Each point is reached from the start by the listed moves, each made once or not at all, plus a little noise. Is the number of moves made odd or even? Then give how often each move was made.
In the rows, zero is written as 128.

Moves:
(1): [166 119 128 143]
(2): [130 174 122 138]
Start: [175 109 171 108]
Points:
[212 100 170 123] -> odd (1, 0)
[176 109 171 108] -> even (0, 0)
[176 155 165 116] -> odd (0, 1)

Moves:
(1): [163  92 149 115]
(2): [161 165 162 112]
(3): [ 95 107 180 164]
Start: [141 124 129 133]
Points:
[141 140 214 154] -> even (0, 1, 1)
[213 125 184 104] -> even (1, 1, 0)
[142 125 130 134] -> even (0, 0, 0)

Moves:
(1): [198 132 128 100 102 142 126  92 148]
(2): [137 164 103 137 138 111 132  99 172]
(3): [ 91 151 170  80 114 135 115 129 126]
(4): [145 123 194 176 148 161 143 139 136]
(5): [142  97 136 120 173 143  69 130 142]
(6): [118  99  71 113 133 199 163 112 115]
Start: [138 119 130 135 122 107 129 100 149]
Points:
[108 174 149  99 121  99 121  74 191] -> even (0, 1, 1, 0, 0, 0)
[164  86 126 168 206 214 126  70 206] -> even (0, 1, 0, 1, 1, 1)
[159 154 173 190 154 127 156  82 197] -> even (0, 1, 0, 1, 0, 0)

Moves:
(1): [176 134 122 109 161 147 127 144 136 135 155]
(2): [132 197 145 136 134 132 104 109 148 137 109]
(3): [132 111 191 117 150 100 120 134 119 143 119]
(4): [137 120 129 177 132 134 122 131 116 127 139]
(5): [ 96 122 113 132 173 120 136 145 124 141  99]
(6): [114 121 146 133 134 193 110 124 123 157 123]
(7): [131 143 145 143 131 132 162 127 140 128 130]
(8): [115 149 142 126 109 140 121 199 118 113 119]
(9): [124 102 122 136 138 139 115 146 184 110 123]
Start: [125 135 145 119 134 131 130 130 139 137 127]
Points:
[174 225 174 123 175 158 140 123 174 152 141] -> odd (1, 1, 0, 0, 0, 0, 1, 0, 0)
[185 191 169 177 196 171 119 146 224 135 139] -> odd (1, 1, 0, 1, 0, 0, 1, 0, 1)
[106 206 205 150 142 227 102 191 211 144  87] -> odd (0, 1, 0, 0, 0, 1, 1, 1, 1)
[177 196 244 168 193 159 106 229 207 135 120] -> odd (1, 1, 1, 1, 0, 0, 1, 1, 1)
[ 87 148 142 170 162 138 122 225 113 130  97] -> odd (0, 0, 0, 1, 1, 0, 0, 1, 0)

Moves:
(1): [135 145 127 138 123 128 152 127 129 164 122 138 146]
(2): [111 122 154 130 103 127 109 138 102 138 139 138 108]
(3): [150 127 117 125 127 124  87 153 137 133 140 133 153]
(4): [152 123 109 153 114 129 143 121 108 147 112 123 113]
(5): [139 119 112 145 117 105 152 139 112 169 109 148 132]
(6): [147 131 130 136 123 108 139 137 114 142 120 114 127]
(7): [143 134 130 130 139 113 112 124 128 127 104 121 134]
(8): [136 139 129 153 148 110 100 121 111 128 129 123 163]
(9): [136 120 130 169 115 109 119 151 135 151 116 138 136]
(10): [123 139 136 128 151 122  96 138 137 123 147 143 123]
(11): [126 149 103 139 131 138 158 143 118 158 109 131 139]
Start: [134 153 137 117 128 109 118 144 127 117 122 124 122]
Points:
[160 213 152 173 150  58  90 178  67 198  95 132 168] -> odd (1, 1, 0, 0, 0, 1, 1, 1, 0, 1, 1)
[201 170 112 243 122  25 122 182  74 249  79 153 164] -> odd (1, 0, 0, 1, 1, 1, 0, 1, 1, 1, 0)
[181 175 114 152 135 100  84 172 125 173 133 149 147] -> even (1, 0, 1, 1, 0, 0, 0, 0, 0, 1, 0)
[121 148 155 137 116  79  94 176  96 164 136 170 107] -> odd (0, 1, 0, 0, 1, 0, 0, 0, 0, 1, 0)
